Each row of a before or after table is a point. One or more steps were done to the points. Then noise was added and the rows were shuffled. The steps act on columns, c1 being the first. Name the steps. A step turns or swaps two columns, mirrors them in a line or flattens them onto one, adds a multiple of one to another, or multiplies or shifts one. Angles are multiples of 10 degrees, from the lower column toward the higher: turns from -170 to 170, lines from 10 to 170 but not 90. Use the fewest steps. Two steps may share a column if one is a turn and the other turns, adds or multiplies; they go together, in the order done. Otherwise the lowest column goes first.

Before:
0.70  -0.10  0.01
0.54  0.03  0.08
-0.09  0.12  0.19
0.43  -0.05  0.17
0.66  0.05  -0.56
-0.80  -1.36  -0.45
0.11  -0.71  -0.51
0.22  0.09  0.20
0.68  -0.02  0.41
0.77  -0.08  0.30
0.39  -0.50  0.20
0.33  0.09  0.03
-0.46  -0.08  0.43
After:
0.01  -0.52  -0.72
-0.06  -0.42  -1.38
-0.02  0.00  0.08
-0.03  0.28  -0.08
0.02  0.18  -0.50
0.04  0.12  -0.04
-0.01  0.04  0.01
0.03  -0.52  0.10
0.03  0.43  -0.01
-0.04  0.42  -0.11
-0.01  0.23  0.03
0.03  -0.02  -0.12
0.00  0.20  0.20
Steps: multiply c1 by 0; swap c2 and c3

Before:
-0.14  0.47  -0.62  -0.46  -0.56  0.42  0.76  -0.98
0.27  0.36  -0.50  -0.32  0.37  0.39  -0.49  -0.28
0.01  0.09  0.41  0.75  -0.10  -0.94  0.23  0.25
0.14  -0.61  0.26  -0.49  0.25  -0.40  -0.05  0.18
0.13  -0.12  -0.79  -0.12  -0.20  -0.22  0.32  -0.43
-0.48  0.18  -0.22  -0.01  0.06  -0.91  0.69  0.31
0.49  0.55  -0.13  -0.18  -0.19  -0.41  -0.58  -0.57
0.07  0.08  0.00  0.19  0.10  -0.89  -0.42  -0.63
-0.52  -0.06  0.13  0.59  0.39  -0.35  0.72  -0.23
-0.69  -0.02  -0.07  0.62  -0.44  -0.79  0.23  0.14
0.51  0.50  -0.09  0.12  0.18  -0.21  -0.14  -0.29
0.12  -0.42  -0.58  0.67  0.44  0.22  0.38  -0.96
After:
0.15  -0.46  -0.68  -0.45  -0.31  -0.74  0.05  -0.99
-0.48  -0.44  -0.32  -0.84  0.01  0.60  -0.64  -0.25
0.16  -0.36  0.21  0.12  -0.58  1.09  -0.10  0.17
-0.18  0.64  -0.91  0.77  0.34  -0.92  -0.19  -0.97
0.49  0.31  0.30  -0.21  0.49  1.04  0.55  -0.57
0.16  0.21  -0.86  -0.05  -0.19  0.58  0.18  -0.43
0.26  -0.30  -0.05  0.63  0.46  -0.76  0.70  -0.25
0.10  -0.07  0.27  -0.95  0.07  2.03  0.31  -0.65
-0.66  0.50  -0.18  -1.26  -0.12  1.66  -0.16  0.18
0.02  0.09  0.17  -1.48  0.10  1.98  -0.43  0.25
0.50  -0.04  -0.02  -0.29  0.53  0.45  0.20  -0.33
-0.46  -0.04  -0.65  -0.78  0.23  2.12  -0.40  0.33
Steps: turn c2 and c5 by 80 degrees; mirror c3 and c7 in the line at 160 degrees; multiply c6 by 2.5; turn c4 and c6 by -160 degrees
